Every row gives one point. The last column is the point's height on a tilted bowl or saddle (a function of degree 2), plus a little noise. Count its main directions that bend up, bend down and stay straight.
In the rows, zero is written as 128.

Points:
[[104 160 104]
 [ 93 162 112]
 [182 106  78]
 [118 172 106]
 [126 227 143]
 [103  91  79]
 [178 100  81]
 [140 112  82]
 [145 111  79]
 [ 71 167 129]
 [127 132  83]]
Directions: 1 up, 1 down, 0 straight

Points, 11 rows:
[[208  83  52]
 [ 50 166  91]
 [120 153 154]
 [178 162 177]
 [ 99 136 149]
 [140 148 156]
 [ 63 120 152]
 [125 169 159]
 [ 96 101 167]
 [104 137 148]
 [132 112 147]]
Directions: 1 up, 1 down, 0 straight

Points (16 x 4):
[[ 92 118 109 102]
 [107 119 139 103]
 [ 82 111  90  96]
 [117 149 134 107]
 [157 195 129  92]
 [104 116 159  94]
 [124 134  72  96]
 [107 174 109 100]
 [ 59  78 136  69]
 [211  86 158  74]
 [152 183 134  98]
 [ 62 163  77  80]
 [111  47 115  82]
 [ 88 148 112 101]
 [106 185  74  83]
 [143 153 103 105]]
Directions: 0 up, 3 down, 0 straight

Points, 18 rows:
[[114 138  96  84]
 [ 66 180 110  83]
 [109 114 166 104]
 [130 163 127  74]
 [101 105 151  96]
 [114 106  87  93]
 [120 165 173  79]
 [143 139 167 114]
 [121  75 138 125]
 [193 148 125 103]
 [105  87 167 114]
 [114 104  96  96]
 [107  79 142 110]
 [ 91 184  65  88]
 [ 77 104  94  77]
 [208 184 188  88]
 [164 126 147 131]
 [ 34 143 159  60]]
Directions: 1 up, 1 down, 1 straight

Points (18 x 4):
[[ 47 140  97 100]
 [ 85 100  68  78]
 [113 113  87 103]
 [118 136 182 169]
 [129 141 127 133]
 [171  81  92 108]
 [147 136 201 164]
 [117 232 134 147]
 [ 39 110 123 123]
 [ 89 107 119 141]
 [194 149 110  76]
 [105 123 150 161]
 [124 106 146 166]
 [111 126  84  98]
 [118  83 182 209]
 [127 134 169 163]
 [170  98 182 181]
 [160 121 147 146]]
Directions: 1 up, 2 down, 0 straight

Points, 21 rows:
[[107 135 152 112  98]
 [ 96  72 128 148 137]
 [207 163 131  73 179]
 [121 177 161 111  81]
 [121 161  48 117 101]
 [145 151 118 184 189]
 [142 139 135 108  98]
 [105 112  87 150 137]
 [121 126 124 132 116]
 [102  88 136  92 100]
 [ 64 156 162 114 122]
 [ 74 135 118 141 160]
 [115 116 194 140  84]
 [226 109 143 153 156]
 [181  98  15 155  62]
 [157 150 127 141 130]
 [ 98  96 150 174 182]
 [132 126 156  80  81]
 [122  88 201 184 151]
 [135 183  88  82 127]
 [165  99  92 198 184]]
Directions: 2 up, 2 down, 0 straight

Points:
[[158 162 136 127 145]
 [129  58 129 150 176]
 [ 87 131 134 151 141]
 [ 98 150 131 129 131]
 [177  99 164 117 182]
 [104 139 178 176 127]
 [129 140 178  39 156]
 [129  82 165 111 166]
 [129 210 180  73 111]
 [120 195  90  78 172]
 [109 123 176 163 137]
 [213 154  96 188 219]
 [127 176  92 178 168]
 [ 81 148  87  83 148]
 [189 186 131 150 169]
 [ 77 109 116 164 159]
 [ 93 129 119 177 155]
 [151 152 166 131 130]
 [151  85 168  94 177]
 [153  92 150  90 170]
 [132  78 130  98 159]]
Directions: 3 up, 1 down, 0 straight

Points:
[[131 127 149  66 133]
 [110 144 136 130 120]
 [123  80  72 114 150]
 [161  54 137 145 140]
 [102 161 130 138 138]
 [141  64 172 155 120]
 [155 145 172 148 150]
 [121  94  37  94 217]
 [ 99 120 129 181  90]
 [ 75  70 146 108 105]
 [150 179 126  82 196]
 [152 155 170 147 154]
 [104 137 196 123 130]
 [ 81 179 172 143 148]
 [ 66 198 161  87 193]
 [185 139 157 127 186]
 [ 71 138 118  99 133]
 [101  70 139 157  82]
 [163 154 164  84 171]
 [ 87 185 152 177 150]
 [ 62 129 160 101 122]]
Directions: 3 up, 0 down, 1 straight

Points (48 x 7):
[[100  74 153 158 182  86 179]
 [109 198  89 105 128 132 141]
 [137 174 118 190 160  89 132]
 [100 135 131 141 166 172 164]
 [ 89 135 124 111 135 151 157]
 [ 26 103  50  82 144  52 221]
 [164 109 156 149  82 129 129]
 [129 119 181 138  89 149 149]
 [140 108  61 127  73 127 139]
 [109 105 128 104 166 138 160]
 [115 145  77 175 114 127 124]
 [211 124 108 171 152 180 147]
 [104 114 193 133 121 141 167]
 [137 122 123 169 119 147 132]
 [103 166 139 207  64 122 162]
 [121 160 117  68  50 126 153]
 [ 56  76 132 154 124  71 184]
 [114 121 160 150 131 133 149]
 [112 123 137 107 140 153 154]
 [118 127  74 124 156 129 132]
 [203 109  88 150 156 150 135]
 [182  43  94  64  94 127 183]
 [128 132 107 122 166 171 148]
 [160  56 131 137 227  85 191]
 [ 88 167 148 154 170 124 168]
 [133  63  98 195 164 114 152]
 [189  87 117 137  99 125 131]
 [109 109 129  70 101 124 155]
 [ 80  29  69 143 130 180 210]
 [141 114 112 107 123 135 134]
 [196 211  50 110 160 186 150]
 [142  93 132 148 188 173 168]
 [134 153 115 137 144  65 129]
 [236  68 157 196 157  73 169]
 [ 90 106 136 153 126 152 159]
 [119 171 153 128 128 168 157]
 [178 132 115 130 134 148 129]
 [102  82 107  28  92 122 191]
 [106  60 172 148 159 158 189]
 [105  98 154 160 104 150 158]
 [187 140 194 123 102 125 140]
 [ 79  83 121 120 125 133 166]
 [ 98 153 147 125 150 223 199]
 [ 98 162  92  92 168 141 157]
 [117  87  97  89  74 147 160]
 [ 90 140 119 117 130 191 170]
 [136 143 171  51  87 138 159]
 [102 106 162 121 104 151 158]]
Directions: 5 up, 0 down, 1 straight
